Every row gives one point. Each copy is the shape, with its points in the same order, stretched, turned, moved and blurred by noise. Some copies are also mirrored. Which?

Shape (8 x 2):
-1.42 -0.16
-1.99 -1.04
-0.80 0.34
2.02 1.00
1.78 0.07
1.65 0.86
1.07 -0.79
-0.90 -1.06
Copy 1 (8 x 2):
0.61 0.98
1.57 0.66
-0.08 0.85
-2.63 -0.75
-1.97 -1.55
-2.25 -0.55
-0.97 -1.70
0.60 -0.24
Copy 1 is: mirrored
Copy 2 (8 x 2):
1.76 0.12
2.60 -1.14
1.23 0.89
-3.32 2.03
-2.78 0.63
-3.10 1.86
-2.10 -0.56
0.99 -1.00
Copy 2 is: mirrored
Copy 3 (8 x 2):
-1.89 -0.69
-2.67 0.04
-0.78 -0.68
3.06 -0.23
2.82 0.67
2.58 -0.52
1.37 1.04
-1.32 0.25
Copy 3 is: mirrored

Shape (8 x 3):
-0.26 2.68 -0.83
1.44 -0.24 0.12
-0.29 2.08 -0.86
0.08 3.00 1.55
0.12 -1.79 -0.58
-1.77 3.06 1.34
1.28 -0.34 0.32
-1.43 -1.02 -3.04
Copy 1 (8 x 3):
-2.80 -0.67 -1.82
0.64 -1.49 0.82
-2.25 -0.09 -0.53
-0.47 -2.66 -2.32
0.98 0.74 1.47
-0.81 -1.17 -3.63
0.26 -1.34 0.69
-2.00 3.09 1.04
Copy 1 is: only turned
Copy 2 (8 x 3):
0.47 1.66 1.04
-0.75 -0.56 0.16
0.09 1.43 0.49
2.68 0.39 0.24
-1.19 0.30 -1.03
3.03 1.75 -0.88
-0.31 -0.51 -0.18
-2.40 2.19 0.22
Copy 2 is: mirrored

Shape (7 x 3):
-0.12 -1.27 1.06
-1.07 0.21 -1.88
1.44 -1.54 -0.26
0.69 0.66 2.10
-1.46 1.49 0.34
-0.43 0.59 -0.07
-3.70 0.87 1.49
Copy 1 (7 x 3):
-0.25 0.93 -2.55
-2.06 -0.62 2.20
0.01 2.30 -0.98
3.09 -0.15 -2.06
0.50 -2.04 0.36
0.09 -0.43 0.15
-1.47 -3.71 -1.80
Copy 1 is: only turned
Copy 2 (7 x 3):
-2.04 -1.24 0.78
1.01 -0.03 -2.01
-2.61 -0.12 -0.60
-0.75 -0.17 2.19
1.93 -0.34 0.82
0.45 -0.23 -0.07
2.86 -2.56 2.04
Copy 2 is: mirrored

Shape (9 x 4):
0.45 5.39 -1.27 -0.13
0.66 0.22 -0.54 1.75
0.64 0.66 -1.09 0.05
-0.05 -1.31 -1.43 -0.76
0.45 -0.96 -1.77 -1.40
0.31 -2.00 0.25 -0.78
-1.45 -1.58 -1.20 -0.04
0.49 0.14 1.98 -1.27
-0.12 -1.16 -1.65 -1.08
Copy 1 (9 x 4):
5.52 -2.29 0.81 -4.91
0.85 -2.53 0.27 -0.48
1.72 -0.80 -0.68 -0.50
0.35 1.51 -2.41 0.86
1.30 1.92 -2.44 1.03
-0.77 1.95 -0.42 1.61
-1.49 1.36 -3.06 -0.24
0.88 1.40 2.17 0.15
0.46 1.56 -2.48 0.88
Copy 1 is: mirrored
Copy 2 (9 x 4):
0.73 -1.39 -3.67 2.36
0.71 1.49 -0.83 0.50
0.48 -0.24 -0.75 0.52
-0.83 -0.02 0.21 -0.56
-0.44 -0.73 0.23 -0.29
0.68 0.01 0.24 -1.62
-2.32 1.13 -0.21 -0.93
2.41 -0.65 -1.46 -1.96
-0.92 -0.20 0.26 -0.41
Copy 2 is: only turned

Shape (10 x 4):
-0.06 -0.76 2.54 0.24
-0.37 -0.48 0.10 0.38
0.66 -0.16 -0.48 -0.16
-0.96 -0.78 0.60 -1.21
-0.44 -0.50 2.08 0.68
-0.91 -0.02 3.55 -2.84
1.32 0.02 0.21 1.36
1.54 1.27 -0.51 1.44
-0.55 2.14 3.06 -0.39
-0.48 -0.59 -0.30 1.86
Copy 1 (10 x 4):
0.11 -2.07 -2.14 -0.84
-0.67 -0.98 0.08 -0.30
0.69 -0.51 0.26 -0.73
-1.14 0.14 -1.36 -1.01
-0.45 -2.09 -1.43 -0.12
-0.52 0.59 -4.92 -1.22
1.48 -2.08 0.55 -0.19
1.92 -1.35 1.06 0.76
0.13 -0.35 -3.48 1.39
-0.84 -2.01 1.31 0.31
Copy 1 is: mirrored
Copy 2 (10 x 4):
-2.10 0.05 0.82 2.25
-0.44 0.14 0.22 0.35
-0.01 -0.57 1.43 -0.68
-2.22 0.43 -0.82 -0.58
-1.63 -0.07 0.36 2.28
-5.71 -0.90 -0.93 0.31
1.20 -0.78 2.55 1.23
1.91 -2.44 2.83 0.66
-3.17 -3.65 -0.13 1.72
1.02 0.27 0.40 1.34
Copy 2 is: mirrored
Copy 3 (10 x 4):
1.07 3.24 -0.26 0.91
0.79 0.34 0.21 1.08
0.20 -1.21 -0.31 0.64
2.34 0.44 -0.08 -0.10
1.00 2.86 0.38 1.11
2.94 4.19 -0.52 -2.08
-1.12 -0.19 -0.07 1.48
-2.59 -1.06 0.62 1.18
-0.39 4.19 1.29 -0.72
-0.12 0.11 0.97 2.49
Copy 3 is: only turned
